Rows are points. Each copy is the shape, with its points in the same order, turned, moved and blurred by noise. Is it also mirrored, or only turned?

Shape (8 x 3):
0:  -23 -169   -7
1:  387  332  293
2:   28 -314  -73
3:  241   -3 -351
4:  -95  -47 -104
5:  285 -115  170
6:  210   58   -1
7:  223  187   60
Copy 1 (8 x 3):
0:  -28 -131   38
1: -120  582   20
2: -147 -241   11
3: -140  -27 -401
4:  107 -107  -68
5: -270  137   85
6: -105  162  -99
7:  -49  290  -97
Copy 1 is: mirrored
Copy 2 (8 x 3):
0:   -7 -101 -169
1:  243  325  337
2:   90 -157 -306
3:  206 -374  108
4: -123 -149 -112
5:  285  122  -88
6:  152  -14   85
7:  110   44  201
Copy 2 is: mirrored

Shape (8 x 4):
0:  213  217  345  241
1:  140  122 -158  -94
2:  172 -114 -312  -15
3: -341  -71 -206   23
4:  160  134 -195   49
5:   95  124   40 -197
6: -101 -150 -146   50
7: -236 -218  329 -184
Copy 1 (8 x 4):
0:  266  279   -7 -352
1: -195  102 -223 -132
2: -154  -44 -472   59
3: -164  102  -32  336
4: -145  213 -309 -138
5: -152  -55  -56 -176
6:  -83   60 -168  233
7:   97 -224  244  107
Copy 1 is: only turned
Copy 2 (8 x 4):
0:   27  312  402  154
1:  348 -149  111   76
2:  211 -350    4  270
3:  135  -74 -431   82
4:  336  -65   79  213
5:  189  -77  122  -64
6:   72 -112 -209  201
7: -258   -4 -138 -168
Copy 2 is: only turned
Copy 3 (8 x 4):
0: -365  374  292  133
1:  118  191   23  -83
2:   42   -1 -130 -267
3:   89 -282  -95  187
4:   19  186  -77  -63
5:  138  157  228  -11
6:  -45 -160  -25   10
7:  -67 -257  481  136
Copy 3 is: mirrored

Shape (12 x 8):
0: -233 -298  -50 -218 -150  296 -171 -201
1:  345  153  121  212  258   -2  296   42
2:  216  213  125  226  242  -34  114   84
3:  128  238  -53  -60  -42 -155  243  152
4:   84  -65  243   47   38 -131  205  145
5: -193  -97   24  -79 -277  133   86 -394
6:   40 -190 -184 -103 -243  155    4 -175
7:   91  155  -38  -51 -103 -313 -156  -85
8:  237 -350   37  199 -355   52  -26  -85
9:   61  128 -170  -24  196 -214  157   76
10:  232 -100   88   55 -643  211 -245   52
11:   98 -199    4 -414 -263  104 -109 -307
Copy 1 (12 x 8):
0: -143   -6   54  313 -397   77  -33  -88
1:  377  -51  -92 -112  491   45 -147  166
2:  378  102  -48   13  413   29 -139  -28
3:  175   52  -13 -145  224 -257  156    9
4:  -23  108   68    3  397   36    6   32
5: -264  179 -108  -18 -300  -52 -203  -51
6:  -85 -166  -91   86 -239 -132  -56 -151
7:  117  223 -104 -188  138  -81   91 -422
8: -312 -287  -72  112   97 -157 -255 -229
9:  247   20 -186  -81  253  -63  270  -32
10: -161 -135  257  150  -49 -483 -313 -410
11: -114 -115  162 -166 -370   43  -31 -253
Copy 1 is: mirrored
Copy 2 (12 x 8):
0:  123 -131   89   36   74  330 -329 -248
1: -277  370  330 -214 -248 -204  228   64
2: -342  309  227 -121 -224 -200   76  121
3:  -18  211  125  156 -196 -171  218  191
4: -304   56  225   75  -70  -40  266  -26
5:  143 -130  225  154 -205   63 -213 -366
6:  240 -133   71  -87  -69   73  -90 -147
7:  -50  -71  102  158  -28 -369 -103  147
8:  -60 -384  101 -272 -160  -11   98 -148
9:  -39  356   34   75   -5 -263  107   75
10:    2 -570   88 -126 -319  165  -82  185
11:  299 -237  369   48  102   86 -207  -64
Copy 2 is: mirrored
Copy 3 (12 x 8):
0:  214 -226 -315 -293  -34  -63   85  127
1:   71  191  427  223   38  419 -278  -29
2:   50  232  440   80   95  227 -161   77
3: -275   63  247  124  -21  113 -194 -162
4:   95 -156  320  130   41  -11 -292  -82
5:  243  -69 -120 -264 -231 -147  168 -132
6:   84  -13 -277   -9 -139  -28   81   27
7: -185  227  103   91  101 -194    9   -1
8:  342  -24  -14  246 -248 -150  -63  182
9: -199   86  189  145  238  179  -59 -158
10:    9   -8 -100  138 -531 -254 -114  402
11:  152   61 -345 -180 -131 -141 -181  -96
Copy 3 is: mirrored

Shape (13 x 9):
0:  -38  -95  -46  288   24  134  135  215 -218
1:  405  429 -157 -205 -414  -61  121  -14 -336
2:  -98  -31 -221  244   39  -47 -232 -164    2
3:   68  -30  142  330  130  -69 -123 -150  156
4:   34  -87  -15  266  147  -46  -27  -10  183
5:   45   78 -175   14  268  221  144  105  -73
6: -151  -77   10  102  226 -223  -41  -86  -21
7: -146   22 -224  226  -78   39  348   59   76
8: -144 -363  175   11  127  -57 -270 -229  178
9:  347  360  -71 -247 -357 -175  -75  175  -28
10: -108  -71   48   76  176  204   76 -285  -74
11:  286 -194 -138 -301  142 -230  352 -261 -326
12:   79 -206 -187  275   74  120    8   70  131
Copy 1 (13 x 9):
0:  160  -95 -177 -210  -64  272  200   82  -39
1:  356 -230  344 -111 -543 -260  356 -347  251
2:  155   67    5  188   32   53  237  251   46
3:  102  155  -99  163  -72   28 -155  235  -16
4:   51  151 -143  -32  -32  -10  -12  279  -24
5:   98  197  120 -319   11  138  177  -96  128
6:  248  -20  -32  113  214   -3  -33   66   88
7:  138   60 -244 -182   49 -122  341  -86 -174
8: -110   49 -190  331  164   38 -137  136  300
9:   23 -289  423  -90 -466 -339  212  -90  107
10:  165  273 -169   85   33  200   80  -90  213
11:  517  -38  -48 -230   32 -186  -45 -252  580
12:   39  131 -214 -154  -68   62  189  329   96
Copy 1 is: mirrored
Copy 2 (13 x 9):
0:  -67  139 -112  -21  252  139  -63  -68    5
1:  131  404   23  138 -138 -325 -393  560   -8
2:  108   85 -238  360 -106  179 -246 -272   27
3:  148  197  -42  143 -257  115  -46 -416 -120
4:  153  178  -48  122  -46   85   -3 -373   82
5:  -54  263   35  275  247 -112  102 -112   57
6:  187 -101  141  242  -41   90 -129 -318  -25
7:  296  147 -197   37  295  -80 -165 -125  162
8:   50 -302  -94  233 -296   55   56 -410 -127
9:   -7  337   92   47 -300 -352 -344  258  183
10:  143  -34 -117  313  101  -32   77 -195 -240
11:  359 -128  252  335  -27  -14  203  415   62
12:   57  226 -182  111   45  107  115 -306  184
Copy 2 is: mirrored
Copy 3 (13 x 9):
0:   27 -100    1   51   81  -17  254  290  -46
1:  181 -129  432 -195 -274  436 -373  231   79
2: -118  224 -151 -115  273   92  -25  289  152
3: -187  332   18  261  235  -45   26  210  249
4:  -72  314  -87  149  127 -100   42  280  147
5:   43 -114   92  -99   60 -277  -65  304   56
6: -117  314  -59  -20  219  -52    8  -18  -15
7: -166   64  -92  -81 -213  -52  115  367  -99
8: -209  218 -231  159  266  -95  -38 -148  374
9:  235   45  177  111 -230  339 -520  233  110
10: -324   -4  128  -66  144 -194   37   90  194
11:  176  157  334 -375 -263 -149   86 -247  213
12:   28  131 -193   68   70 -112  171  381  236
Copy 3 is: only turned
Copy 4 (13 x 9):
0: -127 -214  -86  313  130   23   19 -243  -28
1:  316 -145   49 -230 -407 -283 -140 -445 -236
2:  -84 -127  -49  -28  287  -43 -248  141 -190
3:   42   99   43  108  230  191   -9  147 -226
4:  -70   63   85   74  277  120   24   91  -81
5: -150  -97   26   -5  151  193  -89 -370  111
6: -174 -202  128  -38  135  190   24  185  -93
7: -365   38  -66    8  114 -161  106 -226  -65
8: -168   56  208  187   76  246 -242  446  -54
9:  397  -16   74 -262 -327 -268  -16 -163   28
10: -271  -14   -9   70   35  321 -236  -67 -193
11: -207 -274  647  -97 -234   94 -164 -293 -209
12: -131   53   78  187  333  -38 -120  -80   41
Copy 4 is: only turned
